Every row gives one point. The last column is the point's height on a tilted bowl or saddle (a function of degree 2), plus a little noise. Along how many of its main directions does it bend up, bend down or stay straight?
In the rows, zero is written as 128.

Points (12 x 3):
[[144 151 144]
 [134  96 128]
 [ 68 117 188]
 [200 118 172]
 [ 57 149 177]
 [ 98 110 156]
 [126 135 141]
 [ 80 126 169]
 [142 145 143]
 [ 87 144 152]
 [ 72 144 165]
 [150 115 137]]
Directions: 1 up, 1 down, 0 straight

Points (17 x 4):
[[132 120 192  98]
 [ 60 161 163  88]
 [107  94  93 103]
 [197 181 148 157]
 [143 172 112 141]
 [ 98 115 107 105]
 [162 158  69  63]
 [125 159 120 132]
 [ 71 133  90 103]
 [147 128 148 125]
 [133  75 161 164]
 [141 117 107 105]
 [135 162 127 136]
 [ 77 127 111 104]
 [ 90 118 131 107]
 [ 91 127 137 105]
 [105 141 203  52]]
Directions: 1 up, 1 down, 1 straight

Points:
[[145 187 104 165 145]
 [142  82  94  90 143]
 [140 148 125 145 116]
 [113 193 131 146 153]
 [150  75 186 138 106]
 [101 104 168 112 127]
 [131 179 155 148 114]
 [138 128 139 168  95]
 [183 190 134 119 133]
 [124 151 114 141 129]
 [134  87 112 130 131]
 [121 178 130 141 136]
 [127 124  50 129 113]
 [132 147 149 152 106]
 [ 97 151 122 182 153]
 [ 77  89 122 115 159]
 [137 122 151  92 106]
 [117 128 188  81  66]
 [117  98 146 138 131]
 [ 80 130 224  75  24]
 [ 64 163 162 127 141]
 [102 118 141 114 127]
 [ 62 118 174 180 195]]
Directions: 2 up, 2 down, 0 straight

Points (38 x 7):
[[150 133 154 180 194 126 164]
 [126  84  85 138 149 164 156]
 [144 105 165 130 159 108 134]
 [168  99 199  81 155 124 171]
 [132 107 130  94 161 136 139]
 [128 118  75 178 137 138 154]
 [ 83 132 120 179 108 143 155]
 [172 154 107  87 168 111 158]
 [166 169 110 172 103 109 154]
 [174 129 127 126  99  35 170]
 [125 105  60 127 140 117 152]
 [162 110 129 181 148 155 152]
 [ 68 110  84 125 153 164 173]
 [115 127 125 159 173 131 142]
 [226 113 131  77  95 117 186]
 [ 80  81 146 115 162 128 156]
 [100 159  91 143 112 141 146]
 [141 144 154 154 109 190 160]
 [121 141 124 117 115  98 128]
 [142 129 130 153 129  51 147]
 [125 145 141 166 160 114 138]
 [ 72 152 109  99 154 146 164]
 [179  83 124  88 124 185 173]
 [157 112 176 162 134 194 174]
 [ 88 129  93 146 150 141 149]
 [178  94  81 121 147  88 159]
 [156 104 144 165 153 101 138]
 [ 85  95  99 153  90 143 156]
 [101  90 111 138  70 139 154]
 [143 157 132 122  86 170 148]
 [124 155 131  89 119 165 146]
 [121 145  84 124 161 196 173]
 [ 75 151 112 101 176 158 174]
 [ 89 137 108 118 144  74 149]
 [ 54 136  82  98 148 147 182]
 [105 223 119 157  92 100 189]
 [172  92  72 117 159  73 174]
 [104 156 102 113  58 113 160]]
Directions: 6 up, 0 down, 0 straight
